Each row of a before or after table is a point. One or more steps were done to the points. Then noise was added and the rows were shuffled. The steps act on columns, c1 being the first. Write out the steps. A step turns or swaps two columns, mirrors them in a line or flattens them onto one, adds a multiple of one to another, or multiplies or shifts one. Angles are multiples of 10 degrees, from the lower column toward the higher: turns from -170 to 170, lines from 10 to 170 but not 90. Use the fewest steps. Two steps may share a column if one is a turn and the other turns, adds or multiplies; they go together, in the order done. Otherwise the lowest column goes first.

Before (13 x 2)
[[ 62 -56]
 [ 22  50]
 [ 12  43]
 [-40 -19]
 [ 47 -76]
 [ 20 -35]
 [ -4  58]
 [  8 -20]
 [-26  -1]
 [-13 -46]
 [ 21  34]
 [ -1  92]
 [-41  -7]]
After (13 x 2)
[[-47 -17]
 [ 48  14]
 [ 49  19]
 [-36  23]
 [ 30  15]
 [-12 -43]
 [-71  44]
 [-17 -48]
 [-61  63]
 [ 96   2]
 [-19  11]
 [  0 -28]
 [ 56  -1]]
Steps: swap c1 and c2

Before (11 x 4)
[[-16  -5   8  23]
 [-41 -11 -25  46]
 [-49  16 -19  42]
 [-13 -24 -18 -37]
 [  4  -6  17   0]
 [  2 -30 -22  30]
 [-23 -18  29  17]
 [ 38  37  29  37]
 [ 35  -2 -23  -6]
 [ 22 -51 -20  30]
 [  0 -23   2  -7]]
After (11 x 4)
[[ 13 -13   7   0]
 [ 19  12   2  -8]
 [ 27  17 -23  33]
 [ 25 -11  28 -19]
 [ 27   2 -18 -56]
 [ 33  49 -20  65]
 [ 30 -28 -24 -16]
 [ 11 -51 -20 -29]
 [-14  31 -24  47]
 [  4   5  17   7]
 [-51  15  28  96]]
Steps: add 1.5 times c1 to c4; turn c1 and c2 by 120 degrees

Before (13 x 9)
[[ 10  15 -42 -31   6  45  57  34  16]
 [ 12  16 -59 -32 -19  14  12   3  37]
 [-10 -18  -7   3 -57  33  -9 -61  22]
 [  3  39  -7  64  22 -30 -39 -33 -57]
 [ -1 -75 -42  16  12 -10  70  29  21]
 [ 10 -55 -14 -22 -61  13  73  27  73]
 [ 21  19  36 -11  35  20  14 -12  50]
 [ -9   5  -3 -23 -54  -6 -43  13 -21]
 [ 18  18 -26 -12 -32   2   1 -54   4]
 [ 36  42  -4  50 -16  -2  32   9  25]
 [-56  21  22 -19   0 -28  10  -6 -38]
 [-43   6 -24   3 -47  39 -37 -15   7]
 [  5 -44 -51 -17  -6  31  33   2 -61]]
After (13 x 9)
[[ 41  58  24 -57  37   7  55  -2  27]
 [ 15   7 -35  -2  38 -26 -46  15  19]
 [  0 -16  29 -93  25  -3  74  34 -17]
 [-23   5 -19 -75  50  25 -30 -20  41]
 [ 17 -11 -12  -7  41  -8   7 -55  -8]
 [ 62 -23  25  74  -5  40 -37 -30  34]
 [-27  14 -35 -69  44  29 -11 -66  -8]
 [-23 -28  25 -34  60 -25  22   4 -27]
 [-38  63  30  28  19   1  81  28 -23]
 [-21 -41   3 -45 -46  -1  -1 -17 -36]
 [-69  30 -37 -33  51  -9  77  25 -59]
 [ 10 -45 -10  21  11  47  29   4 -37]
 [ 10  -1 -16  46 -21 -34   2 -15  70]]
Steps: turn c2 and c9 by 160 degrees; turn c1 and c9 by -60 degrees; add -0.3 times c3 to c7; turn c3 and c5 by -130 degrees; multiply c6 by 2; turn c4 and c6 by 70 degrees

Before (11 x 14)
[[-24 -18  31  15 -27   5  -2 -20  -5  -2 -10 -10   2  -7]
 [-12 -32  10  -1  12  23   7  24   8   0 -20 -14  -6  15]
 [  9  20 -25  25  -6  -8  -7 -15   4   5 -32 -23 -25 -16]
 [ 16  23   3  15  20   9   0  -3  29 -28  12   7  20 -18]
 [  2  16 -21  -5   1  41  -2 -26  21  18 -41 -21  -6  -2]
 [ 21  24  -8   8  -6  -1 -34  11  -7  24  -8 -21 -23  -8]
 [ -1  -5  25 -30 -25  -4  20   4  26  29 -40  16 -13   4]
 [ -2 -12   3   4   3   4 -24 -28   6  15 -15   6 -13   9]
 [ 34   2 -25 -15  12  12 -14   5   3  13  -1 -29 -33 -16]
 [-20 -18  11  26 -21  19  20 -17 -19  14 -38   9  23 -21]
 [ 16  28 -17 -18   1  13   7  23 -10 -20 -38  -6 -27 -18]]
After (11 x 14)
[[ -2 -11   1   6   1  23   0 -29   7  15 -19 -17 -16  13]
 [-19 -17  11  26 -22   1  52 -17  34  16 -35  -4  29 -23]
 [ 16  29 -16 -17   1   3  33  26  -6 -21 -36  20 -36 -17]
 [ 34   4 -25 -15  12  25  19   3 -70  14  -3  54 -40 -15]
 [-10 -34  10   1   9  15  57  24 -39  -1 -18  21  -9  11]
 [  3  14 -22  -6  -1  37  94 -27 -63  19 -43  25 -10  -4]
 [-23 -17  29  18 -25   5  11 -22 -18   0 -10  24   3  -9]
 [ 22  25  -8  11  -8  30 -15  10 -43  25  -7  45 -30  -8]
 [ 12  19 -24  26  -7   0 -21 -15 -57   6 -31  41 -33 -17]
 [ 17  26   4  15  17  10  22  -2  -3 -29  11 -35  27 -19]
 [ -2  -5  25 -29 -22 -23  -2   7  21  28 -40 -49 -18   5]]
Steps: multiply c6 by 2.5; turn c6 and c7 by 70 degrees; multiply c12 by 3; turn c9 and c12 by -130 degrees; multiply c13 by 1.3

Before (12 x 20)
[[-29  28 -35   5  -5 -73 -14  22 -14  -5  -3 -22  38 -23  -4 -28 -10 -17
  -19   5]
 [-23 -34 -72  -1 -13 -41 -68   4 -55   7  20 -22  19   4  37   5   5 -11
  -22 -24]
 [ 50  -6  47 -23 -27  -4  37 -29 -28  63 -54  53  -8  12  21 -12  20  16
   40 -83]
 [-49 -17 -36  23  43  -9   1 -13   8  -5  17  19 -29 -59 -15 -36 -15  -8
  -27   8]
 [ 25   2 -10  47  11   2 -24  18 -10  22  43  14  -7 -38 -43 -40 -11  -6
   16  18]
 [-27   1 -33  25  25  -6  -1  75 -13 -16  37 -18 -31 -27 -18 -44 -29 -25
  -24 -25]
 [-46 -26   2  24 -31 -23 -47   7 -23  12   3 -14 -27 -41 -21 -28 -52 -40
  -10  -7]
 [-11 -27 -16  26   9 -36  -1  28 -15  15  16 -40 -31 -53 -20   9   7 -28
  -57  22]
 [  7 -58 -27  37 -72  -4  18  -3 -61 -22 -49  14  68  24  16  -6  37  21
   40 -55]
 [ 26 -27  60 -24 -66 -15  50 -18 -51  34 -11  28   9   0  60 -31  25  74
   72 -49]
 [ 22 -90  13 -15  20  27  45  22 -11   3  31  56  40 -14 -56 -15 -61 -33
   23   9]
 [ 31  -4  44 -46 -73  15  23 -61 -25   0   4  14 -14  19 -20   6   2  43
   35 -66]]
After (12 x 20)
[[ 13 -36 -25 -19 -13 -52 -68  14 -55   7  22 -22  21 -12  39   4   1 -12
  -21 -24]
 [ -3 -55 -22 -14 -72  -7  21 -36 -60 -22 -50  14  68  17  17  -7  36  19
   40 -54]
 [  2  28  -1 -35  -4 -94 -12  12 -15  -8  -4 -22  35 -27  -4 -26  -9 -18
  -22   8]
 [-30   4  16 -18  12   3 -24 -48  -8  21  43  15  -7 -33 -44 -40 -11  -6
   17  16]
 [-32 -90  14  10  18  36  44  13 -11   2  31  55  38 -10 -57 -14 -59 -31
   22  11]
 [ 25 -26  23 -48 -31 -32 -46  -2 -24  13   4 -14 -28 -36 -22 -27 -53 -40
  -11  -6]
 [-43   0   3 -71  23  -5  -1  12 -12 -17  37 -18 -31 -29 -18 -44 -32 -25
  -24 -25]
 [ 28  -5   2  77 -73  17  24   7 -24  -1   3  13 -13  26 -19   6   0  41
   34 -65]
 [-13  -8  12  60 -26  -8  37  -9 -25  65 -55  51  -9  21  23 -10  21  16
   40 -80]
 [-15 -25  19 -36  10 -48  -2 -11 -14  18  15 -40 -30 -50 -22   9   7 -28
  -58  22]
 [ -5 -25  23  41 -65 -18  51   4 -50  32 -12  29  11  13  60 -30  23  75
   69 -49]
 [ 43 -16  19 -37  43 -11   3  -6  10  -4  17  19 -30 -60 -16 -37 -15  -7
  -27   5]]
Steps: turn c1 and c8 by 130 degrees; turn c4 and c8 by -120 degrees; multiply c3 by 0.4; turn c3 and c14 by 30 degrees; multiply c6 by 1.3
